Each row is a point. Each copy is the shape, with its points in the same order, turned, moved and blurred by noise. Say if it was mirrored as well.

Shape:
[[-28  36]
 [ 38  13]
 [ 52 -23]
 [-18  29]
 [-48   4]
 [  1 -11]
 [  9  23]]
Copy 1:
[[-39  -7]
 [ 26  16]
 [ 61  -2]
 [-28  -7]
 [-34 -44]
 [ 14 -26]
 [ -2   5]]
Copy 1 is: only turned
Copy 2 (7 x 2):
[[-42  45]
 [ 29  40]
 [ 55  12]
 [-34  38]
 [-51   8]
 [ -2  10]
 [ -3  45]]
Copy 2 is: only turned
Copy 3, 7 rows:
[[ 10 -41]
 [-25  11]
 [-16  52]
 [  5 -31]
 [ 50 -30]
 [ 15  11]
 [ -7  -5]]
Copy 3 is: only turned
Copy 4 (7 x 2):
[[-52 -19]
 [ 12 -30]
 [ 43   0]
 [-43 -19]
 [-62  19]
 [-10   7]
 [-15 -25]]
Copy 4 is: mirrored

Shape:
[[ 19 -12  -5]
 [-23 -19 -24]
 [-19 -21  58]
 [-43  50  18]
 [-69   3  18]
 [-40  16  -1]
 [ 25  14  -3]]
Copy 1, 7 rows:
[[ 16  18 -11]
 [ 39 -23 -12]
 [-41 -21 -36]
 [-19 -48  42]
 [ -3 -70  -3]
 [  7 -42  14]
 [  9  22  12]]
Copy 1 is: mirrored
Copy 2:
[[ -1 -12  19]
 [ 16  30  19]
 [-57  17 -17]
 [ 14  14 -66]
 [ -5  60 -40]
 [ 17  28 -27]
 [  7 -30   2]]
Copy 2 is: mirrored
Copy 3, 7 rows:
[[-16  15   5]
 [-24  22 -41]
 [-21 -53  -3]
 [ 50 -19 -47]
 [ -2 -37 -69]
 [ 15  -4 -53]
 [  8  22  13]]
Copy 3 is: mirrored
Copy 4, 7 rows:
[[ -6 -24 -19]
 [-28   4  13]
 [ 32  40 -23]
 [ 44   7  54]
 [ 10  45  41]
 [  9  11  37]
 [ 15 -35  -7]]
Copy 4 is: mirrored

Shape (7 x 3):
[[ 28   5  -2]
 [ 43 -24 -24]
 [-15 -11   6]
 [-63   0  -8]
 [ 22   8  -4]
 [-17 -39  30]
 [-63   6 -43]]
Copy 1, 7 rows:
[[ -7  19  42]
 [ 25  24  61]
 [  8   0   1]
 [ 13  15 -46]
 [ -8  23  34]
 [ 20 -33   4]
 [ 25  48 -49]]
Copy 1 is: only turned
Copy 2 (7 x 3):
[[  9  -7  -8]
 [ 46  20 -19]
 [-27  22  -3]
 [-50  36  42]
 [  9  -1  -1]
 [-48  28 -20]
 [-26  58  63]]
Copy 2 is: only turned
Copy 3, 7 rows:
[[ -2 -29 -24]
 [-10 -58   0]
 [-18   8   6]
 [  9  40  26]
 [  3 -26 -22]
 [-56  16   2]
 [ 39  34  48]]
Copy 3 is: mirrored
Copy 4, 7 rows:
[[-24   1 -32]
 [-56 -28 -27]
 [ -4 -14  13]
 [ 32 -29  36]
 [-18  -5 -30]
 [-30   7  37]
 [ 43 -63  18]]
Copy 4 is: mirrored

Shape:
[[-17 -26 -28 -22]
 [ -1 -33  10 -27]
 [-10 -26  32   9]
 [-16 -39  18 -30]
 [ 32  76 -18   8]
 [-10 -23 -27  44]
 [ 18 -25  -6 -27]
 [-43  67 -21 -15]
 [-13 -35   0  38]]
Copy 1:
[[ 14 -37  19  14]
 [ 33  -7  16 -10]
 [ 34  27   5   9]
 [ 47  -8  25  -5]
 [-74  26  57 -17]
 [-13  -3 -20  40]
 [ 17 -18  11 -21]
 [-38   6  93  33]
 [ 12   7 -22  31]]
Copy 1 is: only turned
Copy 2:
[[  7  -6 -45   2]
 [  9  23 -18 -16]
 [-23  15  10 -18]
 [  3  21 -22 -32]
 [ 43 -51  43  54]
 [-44 -14 -18  33]
 [ 20  23 -20   9]
 [ 33 -85   4  -4]
 [-49   2  -9  11]]
Copy 2 is: mirrored
Copy 3, 9 rows:
[[-15 -20  -7  33]
 [  9 -39   6   3]
 [ 28 -17  -7 -17]
 [ 18 -44   8  17]
 [-70  54  21 -27]
 [  1  11 -54  14]
 [-18 -40   0  -6]
 [-29  58  35  41]
 [ 22  -4 -43   0]]
Copy 3 is: only turned
Copy 4:
[[  4 -34  24 -13]
 [ 22 -36  17  22]
 [ -2 -35 -15  38]
 [ 30 -55   9  22]
 [  1  77  -8  -2]
 [-55 -15   8  10]
 [ 18 -17  35  17]
 [ 12  25 -39 -54]
 [-42 -40  -4  28]]
Copy 4 is: mirrored

Shape, 11 rows:
[[ -5 -17 -31 -34 -28  29]
 [-45  21 -30  32 -15  25]
 [ -5  31  14  25 -40  43]
 [ 39  18 -28 -17 -45  22]
 [ 20  49 -14 -10 -16 -39]
 [-11 -24 -26  19  57 -18]
 [ -7   6   1  16 -26   7]
 [ 44  23 -50 -38  27  29]
 [ -3  53  56  -4 -13   3]
 [ -2  -4  -3 -58 -44  11]
 [-30  28 -26  -2  43 -52]]
Copy 1:
[[ -3 -27  24 -17  39 -28]
 [ 31 -41  42   9  -7  27]
 [ 32 -27 -10 -30  -2  36]
 [ -8 -31 -21 -28  -2 -30]
 [-11  20  -8  16 -40 -20]
 [-46 -20  34  68  19  27]
 [ -3 -12  14 -13  -2  23]
 [-12 -41 -33  42  24 -47]
 [ 28  40 -31  -3   0  36]
 [  0  12  13 -33  35 -36]
 [-12  21  38  76 -19   2]]
Copy 1 is: mirrored
Copy 2, 11 rows:
[[  0  26  54 -36 -12  22]
 [ 48 -13  23  -4  28  10]
 [ 29 -50  57 -18 -12 -11]
 [-25 -31  55 -50   4  25]
 [-49 -35  25   7  21  29]
 [  0  30 -54  -3   1  17]
 [  8 -16  31 -15  -1 -11]
 [-24 -26   6 -45 -25  76]
 [ -7 -50  40  35 -44  -9]
 [-24  21  82 -12 -26  22]
 [-16  -1 -30  45  18  48]]
Copy 2 is: only turned
Copy 3 (11 x 6):
[[-28   8   9  34  -5  30]
 [ -1 -33  12 -33 -17  33]
 [ -8  27  11 -50   3  29]
 [-31  25  24  17  41  -2]
 [ 37   5  23   7  43 -22]
 [ 23 -24 -22  19 -51 -35]
 [  8  17 -11 -20   4  16]
 [-34   5  56  41 -15 -44]
 [ 50  58  21 -37   3  -1]
 [  4  43   9  46  23  38]
 [ 72 -39  10  12 -23 -26]]
Copy 3 is: only turned

Shape, 13 rows:
[[ 34  -1   2   6  30 -42 -32  23]
 [ -7 -10  15 -27  12 -20  22  42]
 [ 11  25 -52   2 -22  37 -26 -17]
 [-32  22  32 -57 -38  28  45 -14]
 [-29   5 -24 -28 -27  25  25 -37]
 [ 20   7  16 -80   7   7  40  11]
 [-47 -12 -21  -5  12 -34  38 -27]
 [  5  26 -22   8  -9 -30  16  -9]
 [-33  27 -20 -84  11 -14 -12  30]
 [ -9 -51  14 -27 -32 -34  54  -2]
 [ 11 -46  -5  -1 -30  27 -31 -31]
 [ 34  -5 -44   8 -10   5  23   4]
 [ -4 -34 -51 -14  30  34   1  24]]
Copy 1, 13 rows:
[[ 29  22  26 -30  29   9 -26  31]
 [ 47  -2 -42   5  19  -2  -8  10]
 [-35  43  -2 -34 -22 -10  18 -38]
 [ 16 -21 -61  33 -47   3  59  -4]
 [-30 -10 -55  -9 -27  -7  40 -17]
 [ 65 -19 -49 -19 -39  22  16  -2]
 [-20 -34 -53 -30  33 -12  30  24]
 [  0  19 -19 -25  27   9  37   7]
 [ 43  31 -67 -31 -33 -36  13  34]
 [  4 -29 -77  16  20  48  -1  10]
 [-50   0 -12   2 -31  20 -26 -14]
 [ -2  16 -19 -36  18  24   5 -42]
 [  4  -1 -34 -45   1 -32 -35 -39]]
Copy 1 is: mirrored
Copy 2 (13 x 8):
[[ 39 -39   4 -10  26  33 -23   2]
 [ 54 -28  18 -27 -26 -21  10   0]
 [ -4  45  31  49  -3  15   6  13]
 [ 22  54   2 -31 -52 -67  19  10]
 [ -5  32   7  28 -38 -48  16  25]
 [ 70  23  13 -32  -4 -55  25  33]
 [ -5 -41  -4  17 -41 -53 -14  29]
 [  1  -9  19   0 -20   0 -25  38]
 [ 91  17  21  21 -27 -48 -28  -4]
 [ 30 -32 -28 -23 -63 -29  38  43]
 [ -4  18 -35  26  -8  16  48  -1]
 [  7  -7  36  14  -8  17  26  46]
 [ 34 -26  38  48   3 -20  43  -4]]
Copy 2 is: mirrored

Shape, 11 rows:
[[ 22 -27 -13  -3  15 -34  22  23]
 [-23  53 -16 -46 -51   6 -16  38]
 [-13 -19  18 -12  16  -6 -26  24]
 [-40  32 -47 -37 -38 -25 -33  -6]
 [-22 -22  26 -10  36 -10 -14  32]
 [ 49  -1 -25  37  47  38 -35  29]
 [ 33 -54 -29  11  22  44 -38  12]
 [-17  44 -32 -59 -12   7  -1 -19]
 [ 64 -43   2   9  15  43 -52  -1]
 [ -9  22  30   9   6 -37  -9  16]
 [-34 -17  30  24   2  -6  18  11]]
Copy 1, 11 rows:
[[  0  -8  20   6 -39   1  47  -3]
 [ 11  38 -35  10  15  75 -16  -8]
 [-42  16   1  28 -16   2   6  13]
 [  4 -16 -27   4 -11  77 -33  25]
 [-49  15  -5  33 -32 -17  13   0]
 [ 14  -7   9  59  39 -50  30  27]
 [ -3   7  11  39  10 -30  39  79]
 [ 38  19  -8  25 -28  57 -40  16]
 [-11  18  53  41  31 -31  31  72]
 [-32  -1  12   3  -6   4 -11 -34]
 [-32  18  -9 -24 -27 -29  -2  -4]]
Copy 1 is: only turned
Copy 2 (11 x 8):
[[  5  26  17  -8  32 -40 -15  -7]
 [ 52  -1   7  42  -4  29  -9  74]
 [ 35   3  32 -10  20  18 -26 -14]
 [ 40  33  45  28 -46  18 -16  54]
 [ 33   5  45 -10  42  18 -22 -26]
 [  0 -54  15 -73   3 -20   2   2]
 [ 40 -38   8 -47 -24 -31 -14 -35]
 [  7 -12  42  55 -33   9 -10  39]
 [ 13 -48 -16 -50 -23 -14 -41 -36]
 [ -2  31  20  -8  34  37 -15  13]
 [ 20  28  10   5  29  29  23 -33]]
Copy 2 is: mirrored
Copy 3:
[[-11 -32  -5  25 -23  -1  33   4]
 [-31   8 -38 -28 -11  46  -7 -80]
 [ -3  27   1  20 -34  14   7  -4]
 [ 32   0 -27  -6  -7  20 -23 -84]
 [ -9  34  11  25 -43  -2  27  -3]
 [-13  31 -74  42   5   7  15  48]
 [-12  17 -41  59 -12   9 -36  45]
 [ -4  -2 -48 -33 -18 -14 -36 -66]
 [  0  21 -34  25 -12  28 -35  73]
 [  1  30  10 -13  -4   5  45 -16]
 [-26  23  37  24   7  -8  18 -13]]
Copy 3 is: only turned
Copy 4, 11 rows:
[[-20 -26   2 -29 -25 -14  -8  12]
 [ 54 -21  21  72 -41  21  -8  13]
 [-13 -30   7  25  11 -35 -21  15]
 [ 57 -23  12  37  11  38  -6  52]
 [-29 -30  15  24  12 -51  -6  20]
 [ 13  45 -19 -27  -9 -84 -29  22]
 [ 23  -9 -58 -14  10 -53 -53  10]
 [ 32 -11 -26  53 -19  35  23  54]
 [ -6  25 -58  -2  14 -50 -63   0]
 [-20  -1  49  18   5  -8   5   9]
 [ -2 -31  14   5  22 -27  31 -26]]
Copy 4 is: mirrored
